Every row gives one point. Each copy is the shape, with its points in the same order, stretched, turned, moved and blurred by noise. Some copies are also mirrored. Which?

Shape (6 x 2):
[[-10   3]
 [ 85   4]
 [ -6 -13]
 [-31  22]
 [-36  15]
 [-32   1]]
Copy 1:
[[-22 -11]
 [ 74 -10]
 [-14   6]
 [-38 -17]
 [-41 -18]
 [-36  -2]]
Copy 1 is: mirrored
Copy 2:
[[ -2   4]
 [ 83 -14]
 [ -9 -14]
 [-26  23]
 [-31  14]
 [-33   2]]
Copy 2 is: only turned

Shape:
[[ 15   9 -51]
 [ 52  36  -8]
 [-12  19  25]
 [ 28 -33  -9]
 [-26  25  -9]
 [ 19  53  40]
 [-37  34 -10]]
Copy 1, 7 rows:
[[  0  12 -36]
 [-46 -38 -25]
 [-30   4  40]
 [ 31 -30  -5]
 [-31  27  23]
 [-73 -24  25]
 [-18  39  27]]
Copy 1 is: mirrored
Copy 2 (7 x 3):
[[-11 -38  -5]
 [ 16 -45  45]
 [  4  28  32]
 [ 48 -18  -5]
 [-24  23  22]
 [ 14   9  70]
 [-31  25  16]]
Copy 2 is: mirrored

Shape (11 x 6):
[[-38  35   6  13  -6  41]
 [-36  44  -7  11  28  17]
 [ 17  -9  42 -39 -29 -46]
 [ 14 -37  28   1 -42 -14]
 [ 19  40 -19 -28 -36  29]
 [  1 -37  36 -18 -38 -48]
 [-28  27 -34  20   3  -1]
 [ -6  30 -39 -21   0  47]
 [ -9 -60  40 -28  -8 -28]
 [-42   7 -12  26  27 -15]
 [  9 -11  15  47  51 -10]]
Copy 1:
[[-26  34  19  29   1  50]
 [-27  22   1  18  39  40]
 [ 27 -51  72  -7  -7   9]
 [ 11 -22  51  20 -46  -4]
 [ 31  15  15 -24 -16  66]
 [ 14 -57  57  19 -23  -3]
 [ -4   6 -21  31  16  34]
 [-11  26 -14 -19  -4  54]
 [-26 -57  60   3 -27 -18]
 [-32 -10  -9  42  33   5]
 [-13  19  14  28  22 -47]]
Copy 1 is: mirrored
Copy 2:
[[-52   2 -20   7 -23  18]
 [-47  16 -14  28   7 -10]
 [ 60 -17  42 -26 -37 -25]
 [ 46 -55  15  -4 -51   5]
 [ 16  19 -56 -22 -20  16]
 [ 53 -49  40 -17 -51 -29]
 [-21  -1 -41  33 -13 -26]
 [-19   1 -66  -8  17  10]
 [ 36 -71  51 -22 -17 -21]
 [-30 -20  -3  44  -4 -37]
 [  8 -31  29  78  13   4]]
Copy 2 is: only turned
Copy 3:
[[-28   5  40   3 -30  32]
 [-23 -15  53   0 -12  -6]
 [ 45  58 -20 -14  10 -13]
 [ 31  33 -33  20  -2  19]
 [ 11   1  13 -41 -52  28]
 [ 36  52 -47  13  11  -6]
 [-18 -30  17   5 -25 -14]
 [-18 -32  22 -44 -24  30]
 [ 21  49 -34   1  51   9]
 [-21 -14  21  21   9 -17]
 [ 38 -23  36  38  27   2]]
Copy 3 is: mirrored
Copy 4:
[[-66  15  10  14  -4  21]
 [-45  20  -6 -17  20  30]
 [ 10  -4  71 -36 -38 -47]
 [  7 -26  48  17 -52 -35]
 [-45  48   7   8 -14 -55]
 [ 13 -36  57 -22 -56 -36]
 [-28  14 -30 -15 -11  12]
 [-58  21 -24   4  18 -32]
 [  4 -67  59 -17 -25 -35]
 [-17 -18 -13 -26   1  38]
 [ 32 -18  13   6  23  35]]
Copy 4 is: mirrored

Shape (14 x 8):
[[-13 -33  48 -40  39 -25 -24  28]
 [-11 -31  21 -28 -51 -11 -29  14]
 [ 19 -11 -43 -40  47 -63 -47  27]
 [ 21 -30 -32   6   7  -1  -9 -14]
 [-26  -8 -26  32  27 -48  20  30]
 [  7 -39  27 -46  14  22  -2 -24]
 [ -7  27  49  -8  -1  21   2  37]
 [-60 -17  33 -34   8  -3  25  14]
 [ 31  35  20 -47  45 -58  34   1]
 [ -4  48  19 -23  -6 -56 -28  19]
 [-10 -14 -11   6  37  -4  17 -38]
 [  9 -22 -40  -5  19  21  -4  44]
 [-63   7  31 -16 -33  19   0  -7]
 [ -1  17  43 -25 -50  31  13 -26]]
Copy 1, 14 rows:
[[ 29  -2  63 -26  28 -11 -46  38]
 [  2 -27  40 -32 -35  -7 -35 -29]
 [ 16   6 -27  -2  36  -8 -91  29]
 [ 30 -27 -23   6   8  -2  -1  -3]
 [-33  -7 -15  20  27 -23   5  52]
 [ 62 -25  35 -42  15 -21  -3 -15]
 [ 16  42  21 -46 -16 -11  21  26]
 [ -8 -13  56 -56  31 -31  14  12]
 [ 41  39 -18 -18  26 -93 -33  39]
 [ -8  55  -2 -10 -10 -41 -51  -3]
 [ 26  -9  -5   6  43 -27  25  -2]
 [ 15 -18 -29 -40   9  27   6  45]
 [-16   5  45 -53   1 -13  30 -41]
 [ 36  11  23 -52 -36 -40  32 -52]]
Copy 1 is: only turned
Copy 2, 14 rows:
[[  3   0  33 -59  67 -22  11  39]
 [ 22  -2  25 -22 -14 -33 -25  38]
 [ 48 -38 -13 -70  64 -10 -12  -9]
 [ 17 -27 -10  -8  11  13  16 -10]
 [ -5 -42 -60   0  43 -53  15   9]
 [ -9   3  47 -36  12   9  37  12]
 [-19  47 -29 -34   7 -17   0  41]
 [-35  -7  17 -48  12 -62  31  32]
 [ 33  51 -30 -57  44 -36  51 -18]
 [ 28  33 -27 -47  24 -51 -28  -4]
 [-13 -12  -5  -3  21  -9  32 -37]
 [  7 -33 -38 -27  10  22   9  29]
 [-52  11  15 -34 -33 -49  -9  19]
 [-10  57  10 -14 -43 -16  11  12]]
Copy 2 is: only turned

Shape:
[[ 31 -75  44  14  65 -20 -35   6 -22]
 [ 13   4  33   7  -3 -44 -37 -43  11]
 [ 38  31  26 -12   0  35 -36  33 -14]
 [  4   0 -41 -18  16 -61   8 -17  19]
 [ 19  53  -1  15 -39 -15  -5  57 -48]
 [ 34  27 -13   7  -6 -28  31  -6   1]
 [-14  22  -1 -28 -11   3  44   8 -35]
 [-39  41  29 -19  -5  14 -37 -12   8]
 [ 26   7 -35  -1  -7 -14  60  15 -21]
 [-59   1  70 -12  50  -5  -9  -1  20]
 [-47  -6 -45  12  16  31  31  41  24]
 [-32 -12   1  35  43 -22 -21 -36  -7]
 [ 16 -18  16  45  27 -39  -2  -4  -5]
 [ 59 -20  -1 -14 -58 -56 -38 -44  22]
 [  4  10  -6  -9  13  14 -15  22   1]]
Copy 1, 15 rows:
[[ -6 -83  14  -7 -16  69  -8  55 -34]
 [ -1  13   0 -28 -64  32 -11  26   5]
 [ 30  16  18  18  11  55 -56   2  -8]
 [ 17 -24 -31 -18 -20 -50   7  20  15]
 [ 40  28  -9  60 -10 -20 -57  10 -42]
 [ 48   1 -14  13 -29 -21   6  -5  -5]
 [ 24   8  37  11  -1 -45  -6 -10 -41]
 [-33  63  36  -6 -14  21 -26   6   4]
 [ 55 -34  -4  33  -5 -52   0 -20 -22]
 [-40  29  83  -8  -4  33  21  54  -5]
 [-32 -31  23  67  30 -40  -8  -3  13]
 [-52  -8 -11   7 -27  20  20  19 -23]
 [  7 -36  -7  29 -40  24   9  31 -16]
 [ 39 -23 -18 -45 -89   1 -52   4  26]
 [ -1  -6  10  18  12   8 -29   7  -4]]
Copy 1 is: mirrored
Copy 2 (15 x 9):
[[-29  29  34  21  49 -31  13  -6 -70]
 [ -7 -28  28  27  12   0 -27 -23   9]
 [ -3  17  18 -15  -4  29  -7  76  -9]
 [ 30 -26 -34 -21  15 -47   7 -42   0]
 [ 35 -26 -43  27 -38   3  16  83   8]
 [ 48   5 -19   7 -10 -14  17   1  27]
 [ 15 -19 -26 -18  -2  30  68  13   7]
 [-38 -36 -11 -13   6  53 -18  20  32]
 [ 55  17 -38  -9 -24 -18  61   7  -2]
 [-72 -11   6  -9  62  25  31  -4  26]
 [-45  36 -95 -36 -26  -9  47  -5  21]
 [-30  -5 -43  26  30  18 -13 -55  -9]
 [ -2  15  -7  51  17 -27   9  -8  -6]
 [ 30 -39  51   8 -51 -38 -33 -31  -7]
 [-16  10 -19 -26  -1  -2   0  27 -10]]
Copy 2 is: mirrored
Copy 3:
[[ 39 -90  51 -25 -10  11  25  43   2]
 [ 31 -19  18 -42 -13 -37  -9 -26  24]
 [ 42  36  28   2 -38  25 -12  54   7]
 [ 14 -17 -42 -46  36 -20  19   0  18]
 [  6  56 -15  -7 -56 -10   5  61 -37]
 [ 13  22 -20  -9  -2 -23  42  10   9]
 [-20  41   0 -30   1  33  41  13 -11]
 [ -7  30  29 -30   0  14 -46  -1  26]
 [  0  23 -39  -7  -5  10  66  24 -12]
 [-43 -22  73 -50  29  12 -12  14  41]
 [-58   4 -36  28  20  47   4  45  16]
 [-15 -46  16  -5  26  -9 -11  -8  -8]
 [  5 -46  15  -6  -8 -35  28  19  -4]
 [ 66 -23 -36 -53 -44 -27  11 -39  41]
 [ 13  12   1  -4  -2  23  -3  41   9]]
Copy 3 is: only turned
